Each row of a before or after table is a point. One or more steps were done to the points. Then noise was added and the rows were shuffled. The steps act on how far a point lies along the listed directions, d1 being the first. Write out the steps. A step turns or swaps two directions, mirrors them in a line or flattens them onto one, adds a multiple of one to another, or multiplies one. Angles are multiples of 10 degrees, from the lower direction toward the higher: turns from -170 to 170, lines from 10 to 170 but not 90. Use the fewest steps. Two steps may share a direction if one is a turn and the other turns, adds or multiplies; they go together, in the order done. Otherwise the lowest direction goes first.

Directions:
(1): -34  24
(2): -24 -34
Before (13 x 2)
0:  36  28
1:  29  60
2:  16   3
3:  29 -27
4:   8 -15
5:  18  58
6:  -8  34
7:  25 -36
8:  45 -11
9: -29  29
10:  23 -13
11:  29  -8
12: -39   9
After (13 x 2)
0:   8 -40
1: -12  37
2:  59  37
3:  22 -21
4:  46  44
5:  46   9
6:  14 -22
7:   9  34
8:   0 -17
9: -27  25
10:  35 -33
11:  16  -6
12:  -1 -43
Steps: turn d1 and d2 by -30 degrees

Directions:
(1):  23 -20 -29   8  13  57
(2): -41  12  35  -9 -15  43
(3): -21 -44  20  42  24  -8
(4): -42   4 -50  19 -22  -5
(5):  27  20  14  49 -37   5
Before (13 x 6)
0:  14 -11 -44  -6  14  35
1:  -3 -16  24  14  15  -1
2:  19   5  -3  12   5  14
3:  18  -8  -6  36 -15  10
4:   8   7   5   4  21  15
5:   6 -46 -16  16  18  -9
6:  53  11  18 -12  10  10
7:  41 -15 -42  -4  38 -38
8:   4  27 -49 -34 -34  50
9:  34  41   5 -32 -10  37
10:  13   7 -14  -6   5  13
11:  -1  -7   7   4   7 -19
12:  -4  34 -74 -40 -10  48
After (13 x 6)
0:  13  19   9 -25  -2  13
1:   9   1  -4 -21   5  -5
2:  13  13   3  49 -25 -20
3: -41 -14  -6  95 -16 -30
4:  25  -2 -25  10 -13  24
5:  18   4   6  14   5  12
6:  60   2   5   7  25 -56
7:  41 -12  55   7  27  14
8:  38  16 -10 -13 -25 -22
9: -36 -29  -1  78 -24  -5
10:   4  -1   8  22   2   0
11:  11  19  17   7   9   7
12:  -5 -22  49  43  20  22
Steps: swap d1 and d5; turn d2 and d4 by 20 degrees; multiply d4 by 1.3; multiply d3 by -1

Directions:
(1): -11  28 -41  31 -14  19  30  25  48  41  27  -4
(2):  31  30  -8 -11  21  25  -3  70  -3 -47 -10  -2
(3): -18   3  -5 -38  11 -25 -71  25  33  31   0   9
(4): -46  46 -18 -54   9  13  22 -31   5 -18 -19 -23
Before (11 x 12)
0:  18 -32  22  79 -10   4  49 -40 -30  14  29  -6
1:  23 -76  43  24 -32 -13 -23 -50 -26 -11   4  23
2:  17 -45  25  57   1  -3  32  -1  -9  32  20  10
3: -18  29  -4 -23  23  47  48  11  -4 -48 -18 -26
4:   0  33   0 -26  20  31  31  21 -26 -64 -10 -31
5:  10  43 -21 -31  30  31  23  32   2 -45  -2 -28
6: -17  17  -7  15 -12  21  58 -21  15  25   4 -17
7: -11  31 -39   3  -6  39  63 -22 -11   3  -3 -33
8:   6  49  -9 -58  15  41  29  40 -30 -72 -25 -32
9: -10  37 -29 -36  12  36  34  -9  23  -8 -34 -28
10: -10  39 -17  31  -6  19  35  27  31  15   3   6
After (11 x 12)
0: -49  12  -2   0   8   0  19 -60   2  26  11 -29
1: -60  13  -3 -23  16   4  39 -35  12  27  -6 -20
2: -38   9 -33  27 -45  19  33 -37  56  41  32   1
3:  -7   9  30 -30  14 -10 -16 -13 -27 -34 -39  12
4:  60 -17  13  13  -2  12 -32  87 -21 -28   7  10
5:  51 -11   9  -3  20  -2 -18  53 -11 -35  -1  -2
6:  53 -46  29   2  11   0 -33  13 -17 -16 -34   8
7:  35 -20  12  22  14   5 -32  65  -3 -21  15  -3
8:  -3 -32  43 -15   2 -16 -10 -35 -26  -6 -15  -5
9:  25 -45  30   7  22   6 -28  41 -12 -19  -1   9
10:  23 -38  13  -2   9  -6 -30 -12 -46  -9 -12  -4
Steps: turn d1 and d4 by 150 degrees; flatten d2 and d3 onto the line at 10 degrees

Directions:
(1):   3  18 -21  -2 -16  44  -6 -15   7 -57 -42 -12 -13  -5  14  20 -37 -30 -36 -67
(2): -33  17 -13 -41  22  45  15 -41  -9  15   7 -38 -38 -11  32  31  22  32  52  -1
(3):  12  32   0 -73 -22   6  27  42 -24 -31 -28  -4   9  30  23  -9   4  -7 -17  59
(4):  -9  -7 -26 -31  17 -28 -29  -8  64   7   1 -27   7  82   9 -32 -10   8   7 -24
Before (14 x 20)
0: -12   5  -9 -34   7 -21  -9  23  12  12  -2 -15  -3  36   2 -19  25  11   9  46
1: -26   3  19 -10   4  -1  14 -25 -14  19  26 -16 -15 -21   6   8  16  18  17  15
2: -18  11 -27 -42   1 -11   4  -4  13  41  11 -26  -1  22  17   7  35  15  48  46
3:  12  25 -15 -22 -21  20 -17  -3  28 -71 -62 -21   4  25  22  19 -57 -41 -55 -70
4:  31   8  -1 -31 -17 -14  11  41  -7 -26 -21   0  10  29  10 -17   2 -12 -45  49
5:  -2   4  12 -41   6 -10  18  11  -4  29   9 -24   8  25   6  -7  16  24  26  44
6: -14 -36  22  72  12  10 -18 -33 -27  58  37  15  -9 -68 -22  24  27  31  39   6
7:  -5  32   1 -29 -15 -20  15  42 -18 -11 -14  18  15  18   4 -23  10  -6 -19  44
8:   8  -6   0   7   5 -10  -6   3 -13  11   3  13  -5   2 -15   5   6  11 -18  22
9: -17 -26  17  24   9  -2  -1  -8 -16  24  26  30   4 -16 -10  -5  21  -2  22  -1
10: -38  17  -4 -87  19  30  24 -17 -18  25  22 -37 -11  21  28  18  27  28  47  68
11:  -5 -10  10 -37   4 -11  21  41 -29  10   9  -7   5   9  13   4  25  15   7  71
12:  11  -9   7   7   0  -3  20  47   0  13   7  20  29   7  -2 -23   2   1  -6  27
13: -17  24  -8 -64  13  37  26  -3   4 -13 -22 -38 -11  26  37   4  10  26  28  -1
After (14 x 20)
0:  -4 -20  20  29  17 -17   0 -13  -1  51  27  -9   5 -14 -19   4  15  20  27   7
1: -25 -15  -7  13  20 -15 -20  -8  14  31  18 -14 -15  -1 -12   0  29  18  25  14
2:  -3 -13  32  33 -10 -30   3  -2 -12  14  22  15  10 -30 -24 -11   0  -4 -18   9
3: -40  22  -5  -1  22  15   9 -25  -9  27  12  -9 -27 -22  10  11  25  26  39  -2
4:  33 -12  41  36 -42 -27   6  59 -64   6  -4  57  40 -44 -32  -7  14 -16 -33  85
5: -21 -49  17  80  29 -23 -29 -42  15  56  58  17  12 -32 -45   5   0   3  16 -20
6:   3   2   1  -5   7   2   0  -5 -27  13   3   6  -8  -7  -7  13  12  13  -8  28
7: -17   2 -15 -16  27  33   4 -40   3  19  11 -39 -41 -10  27  26  23  32  30  -2
8:  -7 -19 -14  48   1 -38 -20 -13  21  54  30   9  12 -14 -20   3  23  -1  25   4
9: -14  25 -35 -50   3  29 -31 -38  63 -57 -51 -58 -15  64  42  20 -53 -18 -21 -93
10:  -6 -25  -1  52  24  -6 -18 -25  47  13   7  -9   8   7 -14 -11 -12  14  13 -74
11: -20 -33  15  36  25   0   5  -4 -23  43  37  -6 -16 -45  -3  29  30  26  35  17
12:   1 -12  23   0 -10  -7  14  27 -36   6   9  38  15 -12  -5 -14  18 -15  -4  38
13: -10   1   2  -7  15  31  29  18 -16  28  15   0   0 -14  18   3  17  22  29  25
Steps: add 0.5 times d1 to d4; turn d2 and d3 by -130 degrees
